Each row is a point. Each copy is the shape, with its points in the same order, turned, moved and blurred by noise. Some copies are also mirrored. Which?
In the rows, zero is written as 128.

Shape, 7 rows:
[[122  92]
 [134 181]
 [122 111]
 [ 97  99]
 [ 78 164]
 [106 150]
 [102 114]]
Copy 1:
[[133  83]
 [119 170]
 [138 101]
 [153  86]
 [177 152]
 [149 141]
 [155 103]]
Copy 1 is: mirrored
Copy 2, 7 rows:
[[152 132]
 [ 68 111]
 [136 125]
 [156 107]
 [103  66]
 [105  95]
 [140 106]]
Copy 2 is: only turned

Shape (6 x 2):
[[ 73 140]
 [154 129]
 [128 134]
 [104 158]
 [135  69]
 [119  96]]
Copy 1, 6 rows:
[[106  81]
 [150 144]
 [129 121]
 [101 112]
 [192 100]
 [163 104]]
Copy 1 is: only turned
Copy 2, 6 rows:
[[174 171]
 [101 134]
 [124 146]
 [138 180]
 [137  84]
 [144 113]]
Copy 2 is: mirrored

Shape:
[[ 76 119 106]
 [151 146  98]
 [ 92  86  96]
 [161  77 108]
 [132 167 154]
 [ 95 138  94]
 [124 131 125]]
Copy 1:
[[150 179  98]
 [128 162 168]
 [183 173 106]
 [191 119 156]
 [ 94 132 133]
 [136 188 116]
 [132 146 131]]
Copy 1 is: only turned
Copy 2 (7 x 3):
[[176 101 122]
 [128 154 118]
 [196 115 158]
 [138 148 190]
 [ 97 113 107]
 [168 124 111]
 [131 124 131]]
Copy 2 is: only turned
Copy 3, 7 rows:
[[ 88  99 113]
 [125 169 101]
 [119  87  90]
 [176 123  88]
 [116 169 162]
 [ 90 129 102]
 [126 137 125]]
Copy 3 is: only turned
Copy 4, 7 rows:
[[102 161 101]
 [140  98 110]
 [ 79 136  99]
 [ 87  72 122]
 [166 124 164]
 [132 151  95]
 [131 123 134]]
Copy 4 is: only turned

Shape (10 x 4):
[[127 125 117 113]
 [143 127 119 148]
 [103 149 110 100]
 [153 137 106 109]
 [147 195 197 155]
 [135 170 155 142]
 [154  98 108 190]
 [134 127 140  97]
 [133 106 126  75]
 [152 110 127 161]]
Copy 1, 10 rows:
[[125 137 144 133]
 [ 92 149 152 128]
 [141 107 159 132]
 [132 157 165 145]
 [ 60 100 154 217]
 [ 87 114 160 176]
 [ 58 175 144 101]
 [136 139 131 159]
 [163 151 120 145]
 [ 77 162 137 130]]
Copy 1 is: only turned
Copy 2:
[[108 116 134 127]
 [122 144 127 117]
 [ 94 102 146 154]
 [ 82 121 113 122]
 [ 75 197 200 115]
 [ 89 167 167 122]
 [163 167 101 104]
 [ 88 110 150 106]
 [ 96  81 133 100]
 [132 153 125  99]]
Copy 2 is: only turned
Copy 3:
[[116 113 122 125]
 [121 141 148 124]
 [106  88 117  95]
 [106 101 140 145]
 [190  99 203  91]
 [150 104 172  98]
 [115 188 156 135]
 [136  95 122 129]
 [126  92  91 144]
 [131 157 150 135]]
Copy 3 is: mirrored

Shape, 11 rows:
[[119 109 111 117 138 163]
 [134 249 117 131 100 140]
 [159 161 144 133 129 148]
 [122 103  95 195 141 128]
 [163  76 107 119 125 136]
 [133 102 132 116 112 143]
 [110 109 117 163 124 110]
 [133  90  92 130  99 146]
 [117  78 118 138 108 153]
 [121  89  96 135 155 120]
 [118  85  95 174 119 156]]
Copy 1, 11 rows:
[[100 142 124 144 106  97]
 [120 188  28 131 167 178]
 [ 84 137 107 139 148 156]
 [119 173 177 142 171  95]
 [102 109 152 101 125  96]
 [115 115 128 140 119 113]
 [144 154 155 146 150 118]
 [128 123 127 125 137  78]
 [126 117 141 154 131  78]
 [120 154 168 122 115  97]
 [118 140 154 150 158  71]]
Copy 1 is: only turned
Copy 2:
[[136 142 163 131 111 151]
 [ 93  58 134 178 177  91]
 [155 120 141 176 143 124]
 [128 154  74 152 107 181]
 [174 169 129 117 149 170]
 [167 129 148 121 122 148]
 [140 135  82 119 111 153]
 [148 134 141 111 130 192]
 [159 131 142 108  99 190]
 [137 177 110 113 116 150]
 [136 138 110 133 102 203]]
Copy 2 is: mirrored
Copy 3, 11 rows:
[[112 135 150 126 141 158]
 [103 216 131 183  48  94]
 [122 195 125 142 132 119]
 [186 147 181 105 120 161]
 [124 143 156  78 163 132]
 [116 149 121 103 143 141]
 [172 133 140 102 111 139]
 [115 147 157  80 121 151]
 [128 133 138  83 139 172]
 [151 111 170 112 148 136]
 [151 149 167  92 124 178]]
Copy 3 is: mirrored
Copy 4 (11 x 6):
[[125 127 100  92 109 136]
 [124 217 171 130 179 100]
 [141 145 126 121 168 145]
 [164 138  81 156  84 142]
 [166  83 121 101 108 154]
 [122 107 131 107 120 153]
 [128 118 110 158  94 132]
 [147 117 135  97  83 155]
 [127 109 111 112  85 168]
 [145  94  90 118  97 123]
 [148 132  93 124  69 166]]
Copy 4 is: only turned

Shape (11 x 6):
[[ 96 134 103 100  89 123]
 [168 127 179 119 173 158]
 [143 117 176 125 145  84]
 [ 94 137 171 108  91 146]
 [127 153 123 171 153 146]
 [124 169 101  95  71 112]
 [115 102 114 103 162  97]
 [ 99  88 177 135 139  72]
 [129 159 151  83 103  95]
 [188 106 132 141  95 117]
 [104 130 153 135  91 155]]
Copy 1:
[[ 79 127 123 138 162 124]
 [193 116 105 114  90 135]
 [145  90 161 138  83 145]
 [134  93 123 119 177 143]
 [163 166 150 121 126 104]
 [ 90 136 120 189 165 137]
 [ 93 114 138 118  86 102]
 [113  76 187 105 103 140]
 [113  86 122 177 132 139]
 [122 157 131 143 100 190]
 [135 124 133 116 173 146]]
Copy 1 is: mirrored
Copy 2 (11 x 6):
[[155 159  84 138 104  87]
 [ 80 122 172  95 122 133]
 [106 126 158 162 154 134]
 [ 99 142 113 155  76  90]
 [135 158 140 110  92 176]
 [159 193 111 140 110  75]
 [127 122  93 124 165 134]
 [107  99 125 197 147 143]
 [114 175 127 154 139  77]
 [173 116 177 128 122 101]
 [122 138 124 144  66 107]]
Copy 2 is: only turned

Shape (13 x 8):
[[101  54 109 134 152 152 118 113]
 [132 105 131 125 111 133 162 111]
 [127 138 127 137 153 154 116 107]
 [129 117 170 132  93 141 121 118]
 [135 131 179 133 138 140 160 128]
 [101 120 132 132 133   7 112 127]
 [138 143 151 128 150 138 114  78]
 [125 118 107 120 154 129 109 146]
 [124 140 146 162 119 128 120 119]
 [101 124 122 151 140 151 139 112]
 [129  99 112 166 153 107 132 139]
 [109 149 113 131 143 117 111 146]
 [108 145 140 147 142 156 106 131]]
Copy 1 (13 x 8):
[[154  78 169 173 157 135 167 100]
 [143 143 122 159 139 122 142 106]
 [134 113 154 110 130 144 129 109]
 [159 131 115 131 109 137 149 149]
 [109 155 124 125 133 142 161 132]
 [131 117 116 173 204 177  70 193]
 [147 117 129  96 135 172 130 109]
 [133 104 168 126 163 117 123 135]
 [136 131 147 134 109 151 120 142]
 [121 108 154 149 118 141 128 106]
 [127 132 183 167 157 142 123 137]
 [117 101 159 125 142 120  94 148]
 [122 103 159 112 108 136 128 136]]
Copy 1 is: mirrored
Copy 2 (13 x 8):
[[ 82 172 136 141 170 151 162 110]
 [121 105 137 111 173 139 139 130]
 [147 150  98 157 143 139 153 141]
 [112 115 106 124 159 129  92 143]
 [122  84 107 137 134 158 127 154]
 [100  81 152 175 113  65 137  55]
 [144 120  84 167 170 125 131 140]
 [131 153 146 152 132 134 152 138]
 [132 121  91 127 127 115 128 136]
 [133 144 103 123 148 156 143 110]
 [107 135 127 133 115 113 180 121]
 [152 142 131 145 113 125 134 113]
 [141 152  94 146 118 144 118 125]]
Copy 2 is: only turned
Copy 3, 13 rows:
[[147  78 107 135 110 185  85 126]
 [111 139 110 102 108 143 108 144]
 [141  97 135 113 107 126 140  94]
 [119 111 124 139  94 100 116 155]
 [122 132 164 100  95 127 124 135]
 [171 101 121 120 170 145 182 228]
 [137  96 118  93  89 116 151 119]
 [132  74 140 131 151 148 132 120]
 [149 122 130 130 112 104 132 136]
 [145 126 123 140 106 149 129 107]
 [177 111 135 112 147 152 110 134]
 [143 100 147 141 152 132 157 123]
 [142 104 147 146 109 113 134 100]]
Copy 3 is: only turned
Copy 4 (13 x 8):
[[146 121  64 159 163 124 152  87]
 [131 130 124  97 150 112 166 106]
 [129 147 120 135 153 156 117 119]
 [113 158  97  90 137 105 142 137]
 [123 180 135 114 119 127 160 118]
 [216 105  97  96  53 110 106 124]
 [137 167 116  97 150 156 105 107]
 [128 111 115 150 125 131 114 111]
 [132 143 105 106 129 146 137 152]
 [149 142 114 140 160 139 147 129]
 [150 108 101 138 108 154 154 116]
 [145 117 127 145 116 132 109 139]
 [126 151 112 144 140 144 118 151]]
Copy 4 is: only turned

Shape, 12 rows:
[[119 121 114 143 113 142  50 116 178]
 [106 135 131  97 163 157 151 101  90]
 [ 75 131  85 157 154 153 176  91 136]
 [163 132 106 142  79  93 137 112 100]
 [118 113 106 153  85  75 145 195 100]
 [160 197 101 127 122  94 162 127 180]
 [ 83 103  93 103 125  90 107 148 111]
 [107 123 130 113 134  95 106  85  86]
 [130  99 162  77 137 117 148 137 121]
 [115 136 153  89 104  82 126 119 150]
 [126 123 138 147 159 135 130 132 152]
 [118 130 146 130 106 118 148 185 100]]
Copy 1, 12 rows:
[[ 75 139  99 142  99 104 110 100  71]
 [115  91 186 102 136 130 154 153 133]
 [144 115 170 143 187 149 160 112 101]
 [152 138 111  67 127  90 127  92 150]
 [125 153  81 120 168 100 109 116 208]
 [132 212 153  95 111 153 143  82 137]
 [ 68 100 116 116 153 128 116 105 171]
 [ 98  80 121  73 130 128 154 117 132]
 [118  92 151 119  87 138 123 140 181]
 [ 98 128 121 114  84 134 157  97 170]
 [121 137 128 134 117 157 127 148 116]
 [119 143 120 124 136  99 130 159 192]]
Copy 1 is: mirrored
Copy 2:
[[187  85 107 175 139 110 106 107  95]
 [ 78  80 105  80 114 120 131 135 129]
 [131  81 123  68 128  74 189 139 112]
 [135 175  95 146  93 112 148 132 155]
 [137 181 144 127 139 121 154  70 179]
 [163 181 154 101  92 122 133 154  75]
 [120 117 111 123 121 124 150  39 126]
 [ 85 109  91 136  92  89 125  94 124]
 [117 101 120  84  81 141  92  97 160]
 [143 142 111 101  85 106  86  85 118]
 [142  89 157 116 117 104 123 129 128]
 [120 153 137 101 145 130 116 101 176]]
Copy 2 is: mirrored
Copy 3 (12 x 9):
[[110  94 166  96 134 128 189 155 119]
 [ 78 147 126 166 128 127 104  76 127]
 [ 46 194 128 123 146 105 121 130 146]
 [149 158  55 126 121 128 162 131 121]
 [182 156  74  88 125  61 119 123 129]
 [132 159  94 102 115 133 180 106 224]
 [148 164 147 108 112  79 134 102  99]
 [112 156 120 128  82 139 132 104  90]
 [162 142 140 158 126 138  96  96 140]
 [162 149 139 141  80 133 140 127 153]
 [106 130 138  99 147 140 116 124 156]
 [154 122  92 124 123  80  95 111 150]]
Copy 3 is: mirrored
Copy 4:
[[107 126 119 124  85  97 113  91  68]
 [152 162 149 101 177 143 147 146 133]
 [111 121 152 111 220 144 104 113  96]
 [115  75 146  96 101 167 101 149 157]
 [110  88 107 145 127 184  88  88 190]
 [ 78  54 104 148 154 127 158 164 114]
 [115 147 114 124 120 197 128  88 130]
 [141 141 170 119 115 182 136 133 118]
 [180 149  96 138 131 162 139 153 140]
 [160  94 111 150 112 169 158 135 105]
 [127 137 124 156 147 113 105 129 124]
 [143 117 110 145 145 149 124  97 192]]
Copy 4 is: mirrored

Shape, 14 rows:
[[133 156  96 135 123  82  86 136 147 111  95]
 [174 122 115  91 130 143 121 106  75  89 177]
 [142 133 140 160 115 150 131  81 135 126 107]
 [146 124 127 143 118 130 122 156 161 107 143]
 [127 118  95 115 111 110 166 123 111  91 123]
 [134 137 119  95  99 161 131 108 101 143 139]
 [148  89  65 151 139 130 122 142 129 163 160]
 [142 155 132 202 115 110 135 161 109 151 135]
 [180  59 211 104 144  91 126 138 151 127 171]
 [119 103 112 132 135 116 119 195 112 159 103]
 [127 209 127 160 125  76 152 138 148 134 141]
 [185 107 123 122  90 114 165 118 141 122 103]
 [ 99 168 135 157 113 120 121 104 131 144 105]
 [151  53  98 118  77 132 125 138 104 140 167]]
Copy 1 (14 x 11):
[[135 144 173 147  77 140 149 109 133 168 153]
 [140 118 150 120 141 164  91 127 106  68 201]
 [ 85 120 115 127 119 145 145 112 130 107 114]
 [159 104 124 138 129 164 160 109 114 141 145]
 [152 107 130 160 101 128 121  84 144  89 166]
 [121  97 115 122  91 150 125 149 112  78 159]
 [175 128 119  99 130  89 168 119  91 115 160]
 [145 168 116 176 121 142 188 124  83 114 126]
 [130  72  94 171 178 157  92 105  44 171 171]
 [172  94 156 171 100 101 171 136  81 131 140]
 [148 179  94 190 101 159 157 139 152 152 148]
 [ 98  88 107 159 121 131 158  87 125 114 186]
 [115 144 112 154  77 142 140 134 129 127 100]
 [161  81 107 107 104 123 140  83  53  83 186]]
Copy 1 is: only turned
Copy 2, 14 rows:
[[141 108 133 106 120 113 137  81 131 183 112]
 [160 110 140 111 124 158 167 203 192 141 108]
 [152 135 141 115 109 187 118 120 122 122 143]
 [121 170 129 103 114 125 132 126 152 140 125]
 [163 121 163  73 117 117 120 169 126 151 135]
 [127 107 170 135 124 158 141 168 141 113 120]
 [152 143 104 142  96 104 154 169 103 122  88]
 [116 123 106  74  55 141 121 119 130 106 101]
 [130 166  77 142 118 139  57 189 203 163 120]
 [ 82 126 111 115  79  95 130 159 107 161 119]
 [136  95 122  56 109 105 106  77 153  96 123]
 [168 143 164 124  76 125  94 150 150 143 153]
 [122  94 141  95 124 163 109  93 107 117 120]
 [146 163 160 138  87 123 128 202 132 145  65]]
Copy 2 is: only turned
Copy 3:
[[130 154 210 139 126  97 114 114 139 103 126]
 [112 121 126  66 119 155  66 153 119  75 104]
 [127 109 147  89 115 118 100 124 135 174 148]
 [140 111 142 110 138  89 131 149 113 102 150]
 [151 156 134  83 147  99  89 115 102 115 109]
 [137 157 123  63 121 159 100 143 126 125 151]
 [166 122 132 131  96 111  84 121  69  85 170]
 [113  99 158  88 107 103 159  74  97 104 156]
 [ 87  97 104 133 101 113 149 216  67 126  82]
 [183 141 147 144 112 129 168 114  86  97 135]
 [ 69 164 163 106 124  64 155  82 127 105 153]
 [152 142 151  70 111  79 117 158  92 147 121]
 [109 140 167 109 129 126 135  87 139 159 159]
 [160 111 141  86 134 142  92 159  37 100 142]]
Copy 3 is: mirrored
